Every row gives one point. Each copy is the shape, with its points in the same order, turned, moved and blurred by noise. Is it also mirrored, or only turned?

Shape:
-.85 -.03 .00
.68 -.44 .23
-.25 -.01 -.36
.11 -.50 -.36
.64 -.06 -.06
.48 .19 .16
-.33 .17 -.02
.48 -.19 -.06
.46 -.15 .64
Copy 1 (9 x 3):
-.77 .20 -.42
.13 .26 .90
-.31 -.24 -.08
-.36 -.24 .52
.36 .03 .56
.38 .24 .29
-.23 .15 -.23
.12 .00 .56
.15 .72 .61
Copy 1 is: only turned
Copy 2:
-.94 -.33 .07
.74 -.29 .18
-.39 .17 .20
.04 -.01 .62
.56 .06 .06
.37 -.09 -.34
-.40 -.04 -.10
.37 -.02 .13
.48 -.62 -.18
Copy 2 is: mirrored

Shape (11 x 6):
.00 .26 -.07 .05 .20 -.24
.09 .17 -.11 -.22 .12 .26
-.50 -.54 .02 .03 -.46 .63
.05 .14 .17 -.11 .23 -.16
-.04 -.14 -.16 .06 .09 .02
.12 .03 -.17 .13 .16 -.09
.12 .28 .02 .11 .21 -.16
-.27 .27 -.15 -.01 -.03 -.02
.05 .13 -.14 -.26 .15 -.26
.17 .19 -.04 -.04 -.14 -.13
.11 .09 -.03 .00 .18 -.04
Copy 1 (11 x 6):
-.16 .11 -.10 .25 .01 .19
.02 .33 .24 -.06 -.09 .24
.11 -.12 .38 -.86 -.13 -.48
-.04 .18 .01 .19 .26 .12
-.01 -.09 .03 -.12 -.03 .16
-.02 -.08 .01 .11 -.08 .25
-.16 .09 .01 .34 .06 .22
-.22 .22 -.10 -.03 -.19 -.04
.11 .20 -.20 .16 .01 .23
.10 .12 .06 .28 -.15 -.01
-.02 .08 .07 .11 .05 .22
Copy 1 is: only turned
Copy 2, 11 rows:
.00 .28 .18 -.24 .07 -.08
.02 .07 -.08 -.14 .20 .36
-.14 -.31 -.69 .72 .16 -.02
-.08 -.01 .20 -.27 .05 .02
-.12 .20 -.04 .11 -.06 .05
.00 .29 .15 -.02 -.05 .07
.08 .20 .30 -.20 .10 .00
.03 .25 -.17 -.12 .26 -.12
-.04 .20 -.01 -.40 -.10 .07
.28 .10 .01 -.17 -.04 .03
-.02 .13 .16 -.11 .03 .12
Copy 2 is: mirrored
Copy 3:
-.18 .04 -.13 -.18 .08 -.18
.14 -.27 -.13 -.03 .23 .15
.34 .23 .16 .39 -.26 .94
.01 -.09 .09 -.14 .05 -.21
-.11 .00 -.06 .18 -.02 .14
-.15 .02 -.15 .12 .11 -.09
-.08 .07 -.08 -.12 .19 -.25
-.06 .10 -.19 -.26 .02 .20
-.09 -.24 -.18 -.14 -.10 -.15
.16 .04 -.29 -.04 -.02 -.14
-.03 -.06 -.06 .02 .13 -.10
Copy 3 is: only turned

Shape (14 x 9):
.03 -.07 -.14 .07 -.36 -.13 -.37 .09 .20
.43 -.23 .06 .35 .81 -.08 -.08 .06 .39
-.17 -.23 -.24 -.31 -.26 -.27 -.16 .17 .10
.13 .34 -.07 .91 .01 -.15 .11 .17 -.40
.10 -.26 .27 -.22 .34 .23 -.14 .05 .25
-.44 .33 -.13 .02 -.33 -.28 .11 .09 .02
.13 .11 -.01 -.14 .09 -.04 -.09 .06 -.07
-.14 .14 .81 -.13 .45 -.08 .11 .08 .19
-.53 .22 -.14 .07 .04 .17 -.56 .11 -.29
.29 .04 -.14 -.23 -.34 -.17 -.18 .28 .29
.46 .26 -.27 -.40 -.32 .26 .07 .69 -.52
.42 -.13 .01 -.29 .65 -.29 -.61 .38 -.18
.38 -.30 .08 -.36 -.14 .12 .04 .75 .09
.35 -.22 -.17 .23 -.31 -.21 .02 .05 -.12
Copy 1 (14 x 9):
.24 .41 -.09 .20 -.16 -.02 .11 .15 -.12
.17 -.26 .80 -.14 .40 .04 .06 .17 .13
.41 .11 -.33 -.05 -.32 .04 .25 -.10 -.13
-.59 .02 .18 .15 .33 -.49 .04 .09 -.68
.24 -.04 .34 -.31 -.14 .40 -.23 .01 .15
-.27 .20 -.32 -.17 -.30 -.02 .50 .01 -.38
.04 .20 .08 -.27 -.05 -.05 -.05 -.16 -.05
-.20 -.18 .53 -.76 -.45 .16 -.05 .27 -.15
-.47 -.04 -.30 .20 -.37 -.09 -.15 -.07 .17
.37 .54 -.14 -.19 -.01 -.05 .09 .16 -.07
.08 .40 -.64 -.50 .35 -.23 -.50 -.23 -.30
.37 -.18 .23 -.31 .09 -.50 -.34 -.04 .48
.56 .11 -.27 -.47 .21 .14 -.42 .23 -.24
.26 .26 .05 .13 .11 -.19 .04 -.11 -.55
Copy 1 is: only turned
Copy 2, 14 rows:
-.04 .13 -.15 -.36 .01 .01 -.23 .00 -.11
.19 .14 -.01 .80 .13 -.02 -.41 -.57 -.03
-.40 -.13 -.15 -.35 .08 -.26 -.01 .04 .09
.65 .21 -.23 .38 -.14 -.17 .37 .32 -.38
-.31 -.11 .33 .27 .02 .19 -.31 -.17 .06
.00 .21 .06 -.29 -.37 -.34 .34 .07 .12
-.20 .14 .05 .13 -.02 .11 .12 -.04 .04
-.30 .15 .74 .53 -.43 -.14 -.08 -.13 -.05
.12 -.04 .35 -.37 .24 .09 .40 -.12 -.26
-.27 .32 -.16 -.27 .07 -.07 -.32 .13 .15
-.18 .32 -.09 .04 .49 .27 .24 .90 .25
-.41 .41 .02 .40 .75 .10 -.08 -.33 -.21
-.45 .07 .08 .17 .42 -.11 -.41 .52 .17
-.02 .03 -.51 .12 -.11 -.06 -.11 .26 -.15
Copy 2 is: mirrored
Copy 3 (14 x 9):
.24 .22 -.11 .08 -.09 -.07 .22 -.12 -.01
-.47 .16 .71 -.40 -.14 -.51 .24 .14 .16
.11 .23 -.45 -.07 -.19 .02 .03 .19 .06
.05 .80 .64 -.08 -.14 -.07 -.22 -.30 -.60
-.26 -.19 .29 .07 -.16 -.18 -.09 .30 .31
.08 .52 -.13 .01 -.14 .59 -.04 -.01 -.11
.07 .15 .16 -.16 -.10 -.02 -.27 .00 .12
-.61 .22 .51 .22 .19 .21 -.27 .26 .44
.02 .38 .01 .22 -.75 .12 -.30 -.34 .16
.46 .17 -.06 -.09 .07 -.05 .17 .15 .15
.92 .32 .14 -.12 -.19 -.14 -.70 .42 -.02
-.07 .37 .17 -.38 -.18 -.79 -.33 .02 .62
.40 .22 .06 .05 -.03 -.35 -.14 .77 .19
.19 .25 .01 -.13 .08 -.28 -.04 .03 -.45
Copy 3 is: mirrored
Copy 4 (14 x 9):
.22 .23 -.09 -.25 .00 -.27 -.06 .00 -.08
-.24 -.18 .13 .37 .94 -.24 .27 .01 -.01
.41 .13 -.14 -.11 -.10 -.38 .14 -.05 .16
-.58 -.52 -.14 -.20 .11 .10 -.39 .48 .10
.01 -.07 .43 .22 .31 -.30 .36 -.41 .07
-.06 .09 -.37 -.04 -.49 -.11 -.06 .03 .34
.06 -.02 .25 .15 .09 -.10 -.04 .03 .19
-.53 -.06 .37 .23 .02 .02 .63 -.26 .35
-.07 .14 .24 -.30 -.07 -.43 -.48 -.18 .61
.47 .35 -.05 -.13 .04 .10 .17 -.06 -.04
.74 -.29 .18 -.10 -.05 .49 -.38 -.04 .27
.29 .18 .58 .08 .75 -.22 .09 .34 .63
.58 -.26 .22 -.26 .27 .21 .31 -.46 .11
.25 -.18 -.07 -.17 -.05 -.20 .03 .34 -.30
Copy 4 is: mirrored
